Each row is a point. Each copy is the shape, with its points in the same order, stretched, turned, moved and blurred by noise. Is it also mirrored, or only turned?

Shape (7 x 3)
-19; 79; 25
-1; 20; 0
-29; -40; -6
-43; 47; -42
57; -77; -66
87; 34; 1
-40; 11; 34
Copy 1 (7 x 3)
-52; 54; 1
-11; 4; -2
-14; -56; 6
-48; 0; -52
86; -62; -30
57; 53; 3
-52; -5; 29
Copy 1 is: only turned
Copy 2 (7 x 3)
-17; 56; 40
-13; 22; -12
-37; -40; -23
-47; 59; -34
19; -56; -113
72; 26; -18
-44; -4; 37
Copy 2 is: only turned
Copy 3 (7 x 3)
-36; 57; -2
0; 7; -9
-12; -55; 4
-50; 10; -52
88; -77; -49
82; 44; -22
-39; -1; 28
Copy 3 is: only turned

Shape (10 x 6)
-18; 26; 40; 55; 43; 13
41; 14; -20; 54; -23; 24
-5; 49; 79; 61; -17; 46
-5; 83; -55; -49; -42; 0
-28; 18; -45; -22; -56; -10
-44; -24; 59; 15; -19; 22
17; -12; 35; 20; 23; 4
10; 1; -27; 35; -4; 20
-16; -8; -71; -32; -87; -117
54; 14; -21; -36; -69; -22
Copy 1 (10 x 6)
32; -41; -9; 74; 8; -54
69; 21; 14; 76; -54; 3
27; -53; -8; 57; -67; -82
7; 92; -30; -23; -46; -36
-25; 74; 27; 22; -50; -21
-38; -49; 26; 40; -45; -21
43; -23; 35; 33; -3; -11
45; 17; 10; 70; -25; 9
-38; 123; 116; 35; -15; 6
46; 79; 66; 3; -73; -11
Copy 1 is: mirrored
Copy 2 (10 x 6)
7; 0; 59; 38; 23; -1
-42; -33; 13; 12; -49; -6
-1; 3; 104; 25; -38; 29
-9; 57; -43; -56; -55; 21
27; 6; -50; -20; -60; 25
56; -43; 49; 10; -15; 44
9; -43; 41; -9; 8; -9
-17; -29; -5; 15; -21; 6
75; -8; -104; -31; -96; -54
-2; -29; -22; -77; -87; -15
Copy 2 is: mirrored

Shape (14 x 9)
40; -104; -8; -80; -2; -3; -27; 18; -48
40; 24; 3; 5; 10; -27; -10; -44; -50
9; 47; 54; 17; 13; 16; 20; 34; -16
100; 22; 52; -32; -24; 42; 27; 25; 28
43; -13; -9; 26; 1; 27; 42; -3; -44
10; -69; 67; 24; -29; 18; -36; -5; 8
48; 36; 7; -38; -102; 4; 58; 27; -44
-18; 48; 32; 18; 15; 65; -28; -30; 110
-13; -83; 39; -7; 5; -24; -1; 26; -47
-21; 12; 8; -3; 19; -30; -42; -25; 18
-11; -24; 71; -3; 12; 54; 12; -32; -24
17; 51; 32; 2; 5; 23; -57; -31; -52
23; 48; -188; -17; -18; 5; -27; -42; 50
-12; -7; 18; 18; -10; -14; -32; 115; -36
Copy 1 (14 x 9)
44; -98; -2; -24; -33; 44; -82; 21; 6
22; 48; 4; 36; -29; 30; -23; -43; 14
7; 56; 54; 47; 29; 18; 49; 18; 2
116; -3; 60; 18; 5; 31; 59; 11; 16
21; 2; -26; 57; -16; 62; 17; -8; 13
31; -76; 62; 84; -8; -19; -16; -19; -30
50; -7; 23; -27; -85; 65; 95; 22; -12
53; 19; 48; 25; 136; -40; 68; -82; -41
-28; -70; 28; 52; -25; 22; -41; 31; 15
-6; 20; 32; 5; 28; -36; -19; -48; -1
-7; -24; 66; 58; 22; 62; 17; -33; -22
25; 70; 43; 41; -2; 26; -31; -33; -62
81; 51; -164; -82; 19; -34; 9; -100; -43
-6; -7; 13; 18; 2; -25; 4; 111; -34
Copy 1 is: mirrored
Copy 2 (14 x 9)
31; -73; 32; -30; -67; -76; -24; 59; -68
18; -7; 19; -14; 48; -6; -14; -23; -35
5; 15; 37; 30; 16; 45; 46; 36; 9
106; 4; 43; -15; -45; 21; 58; 10; 29
43; -56; -10; 23; 10; 21; 38; 3; -43
3; -43; 73; 66; -68; -16; -13; -3; -3
22; -59; 17; -93; -18; 37; 81; -17; 16
25; 95; -30; 85; -70; 35; -1; -9; 46
-32; -66; 55; 30; -25; -53; 12; 47; -37
-24; 30; -2; 31; 0; -33; -35; 0; 7
7; 10; 49; 61; -44; 13; 42; -1; -59
3; 28; 42; -1; 17; 45; -38; -7; -39
32; -2; -187; -51; -3; -10; -86; -31; 22
-48; -61; 41; 10; -5; 30; -4; 107; 40
Copy 2 is: mirrored
Copy 3 (14 x 9)
70; -83; 39; -55; -18; 17; -21; 13; -40
37; 53; 19; 2; -6; -47; 5; -28; -57
2; 73; 20; 8; 10; -2; 38; 58; -7
92; 54; 39; 17; -17; 52; 30; 31; 31
42; 9; -11; 42; 16; 2; 39; 9; -56
-6; -27; 91; 28; -7; 37; -10; 10; -3
58; 40; 6; 24; -114; 3; 71; 37; -32
-35; 92; -5; 5; 24; 65; 2; -43; 75
2; -63; 59; -2; -1; -25; 12; 40; -34
-16; 44; 12; -26; -3; -37; -12; -23; 10
-14; 22; 61; -2; 29; 48; 55; -2; -35
2; 83; 28; -24; -8; 12; -20; -3; -66
42; 43; -172; -15; -68; -10; -40; -96; 12
-17; 6; 4; -4; -22; -14; -27; 123; -13
Copy 3 is: only turned
Copy 4 (14 x 9)
38; -87; 19; -81; 10; -4; -23; -48; -65
1; 32; -21; 22; 1; -31; 10; -48; -40
5; 37; 13; 30; 27; 8; 26; 42; -12
106; 32; 33; -23; -15; 22; 42; 28; 4
31; -19; -38; 34; 10; 12; 44; -10; -49
36; -64; 44; 29; -26; 15; -34; 0; -8
38; 25; -30; -37; -81; -23; 62; 48; -77
-1; 28; 9; 18; -17; 67; 4; -2; 134
-4; -85; 36; -5; 32; -22; -11; 4; -56
-45; 4; -4; 6; 18; -22; -18; -22; 40
-5; -24; 62; 30; 1; 47; 21; -25; -14
-18; 64; 0; 24; -4; 22; -32; -21; -37
-21; 1; -189; -54; -28; -3; 7; -67; 67
3; -34; -22; -13; 46; -3; -41; 93; -33
Copy 4 is: only turned

Shape (16 x 12)
-13; -21; 2; -29; 53; 31; 33; 3; 64; 1; -25; -47
-3; 70; 33; 47; 4; 3; 10; 63; -32; -42; 51; 50
66; -45; -6; 24; 18; 1; 29; 53; 34; 5; 38; -42
81; 7; -55; 29; 37; -34; -8; 133; -13; -28; 19; 17
-18; -27; 31; 31; 46; -25; -27; 79; -53; -2; -9; 32
10; 27; -27; 21; 25; 39; 29; -19; -28; 19; 21; 26
-15; -30; -18; -49; 8; -4; 43; -12; -115; 15; 0; -8
0; 14; -29; -37; 1; 0; -72; 15; 12; 12; 75; -24
-6; 16; -18; -49; 4; 8; 62; 10; -18; 45; 61; -41
-17; -60; -65; -17; -26; 40; -28; 11; 0; -13; -36; -74
-21; 73; -45; -25; -23; -25; -54; 22; -44; 55; 1; -13
3; -48; 66; 32; 63; 35; 17; -75; -24; -36; -21; -96
18; -50; -18; 4; -73; -36; -48; -38; -42; 28; -111; -5
68; 26; 60; -35; 26; 8; -23; 90; 30; 3; -9; -17
-14; -49; 55; -6; 70; 51; 78; 70; -42; 50; -22; -63
-21; 32; 10; 5; 4; -46; -8; -43; -29; -22; 39; -36
Copy 1 (16 x 12)
-14; -11; 14; -13; 68; 30; 56; 33; 19; -28; -25; -39
-39; 13; -55; 24; 35; -57; 25; 28; -49; -28; 56; 84
57; -48; -28; 26; 82; -15; 85; 87; -13; -40; 37; 14
11; -35; -102; 19; 84; -58; 67; 118; -13; -2; 15; 102
-19; -37; -27; 30; 63; -54; 6; 70; -90; 17; -17; 50
15; 18; -50; 21; 26; 23; 45; -20; -24; 8; 23; 21
21; -43; -53; -10; -28; 29; 61; -6; -107; 14; -37; -18
-1; -59; -85; -8; 57; -12; -30; 13; -16; -7; 47; -37
23; -8; -54; -48; 18; 1; 75; 25; -44; -5; 45; -51
-35; -86; -66; 34; 13; 63; 59; 23; 5; -23; -19; -69
-29; 4; -120; 11; -15; -16; -20; 31; -32; 31; 19; -43
41; -20; 18; 57; 69; 35; 55; -32; -64; -100; -80; -51
20; -59; -28; 85; -77; 8; 6; 22; -10; 17; -75; -23
18; 5; -29; -6; 53; -3; 4; 124; -26; -72; -1; 38
-8; 11; 9; 1; 52; 43; 98; 114; -100; -37; -25; -31
18; -23; -71; 15; 17; -51; 14; -32; -50; -51; -7; -24
Copy 1 is: only turned
Copy 2 (16 x 12)
15; -3; 10; -27; 55; 35; 25; 17; 40; 18; -22; -70
25; 80; 18; 42; 21; -33; 17; 6; -39; -9; 49; 40
114; -1; 10; 38; 33; 34; 18; 15; 7; 38; 18; -43
122; 57; -60; 61; 53; -2; 16; 67; -48; -9; 7; -5
17; 1; -4; 53; 65; 10; -41; 30; -99; -30; 0; 15
12; 43; -44; -11; -5; 26; 21; 8; -5; 58; 21; 22
16; -6; -28; -58; 8; 28; 31; -19; -132; 27; 12; -31
77; 24; -18; -55; 33; -41; -62; 35; -14; 17; 55; -12
46; 21; -2; -34; -19; -14; 23; 13; -38; 82; 13; -64
52; -13; -54; -58; -6; 69; -52; 31; -7; -46; 22; -82
31; 68; -63; -38; -35; -51; -83; 22; -62; -5; 1; -19
2; -6; 48; -26; 70; 87; 4; -106; 3; 20; 18; -53
53; -43; -51; -57; -53; 49; -68; -33; -60; -77; -74; 17
90; 65; 63; 7; 50; -2; -13; 41; -23; 0; -53; -21
-5; 9; 61; 42; 33; 84; 13; 21; -77; 60; -33; -109
33; 17; -11; -39; 24; -46; -8; -62; -28; 6; 34; -9
Copy 2 is: only turned
Copy 3 (16 x 12)
4; 40; 32; 8; 0; 22; 37; -4; -4; -12; -44; -26
18; 32; 24; 16; 36; -9; -45; 91; 2; 13; 46; 74
60; 34; 9; 34; -20; -7; 47; 79; 1; -1; -9; -51
68; -7; -42; -4; 10; -13; -32; 136; 4; -4; -51; -9
28; -20; 56; 29; 43; 0; -42; 76; -51; 38; -50; 25
44; 35; -18; 18; 30; -17; -2; -8; -57; 21; 39; 16
5; -13; 31; -47; 7; -54; 18; 7; -148; 14; 27; -5
3; -18; -11; -4; -4; -11; -36; 30; 7; 62; 29; -67
-1; 53; 0; -16; -9; -76; 36; 19; -50; 30; 37; -31
-18; -32; -7; 16; -72; 48; 42; 17; -85; -2; -32; -44
-14; -15; -48; -28; -14; -28; -19; 23; -45; 100; 14; 19
11; 12; 77; 2; 53; 82; 93; -3; -83; 20; 35; -22
31; -117; 21; -10; -73; 23; 51; -26; -101; 39; -19; 41
68; 31; 39; -46; -26; 18; -11; 74; 33; 46; -39; -10
35; 102; 74; 13; 10; -15; 55; 54; -99; 31; -57; -26
-25; -34; 22; -19; 41; -9; 38; 30; -26; 42; 67; 16
Copy 3 is: mirrored
Copy 4 (16 x 12)
22; 63; -23; -48; 21; -24; 69; -2; 2; -33; 2; -17
-2; 91; 63; 17; 26; 63; -43; 96; -30; 8; 23; 25
71; 16; -13; -23; 0; 23; 38; 67; -26; -9; 28; -52
18; 16; 38; 48; 57; 93; 69; 98; -11; 29; -12; -44
13; 26; 2; -12; 87; 17; -2; 93; -29; 27; -37; 46
17; 70; -2; -15; 11; 55; 5; -13; -43; 39; 46; 16
2; 3; -16; -75; -3; 30; 10; -1; -121; 18; -21; 45
-51; -17; -7; -27; 24; 45; -30; 13; 8; -4; 35; -48
-33; 40; -25; -82; -44; 41; 24; 33; -66; 4; 34; -30
16; -12; -56; 8; -2; -5; 23; -37; -32; -28; -65; -44
-83; 18; 11; -28; -9; 40; -25; 7; -12; 75; -28; -34
93; 52; 7; -63; 64; -75; -14; -29; -86; -34; 12; -17
40; -54; 3; -9; -27; -35; 9; -51; -21; 59; -109; 29
33; 42; 44; -81; 39; 43; 23; 88; 48; -2; -35; -40
74; 89; -78; -110; 50; 5; 51; 81; -71; -13; -22; -3
-32; 29; 58; -19; -4; -22; -34; 3; -66; 5; 37; -20
Copy 4 is: mirrored
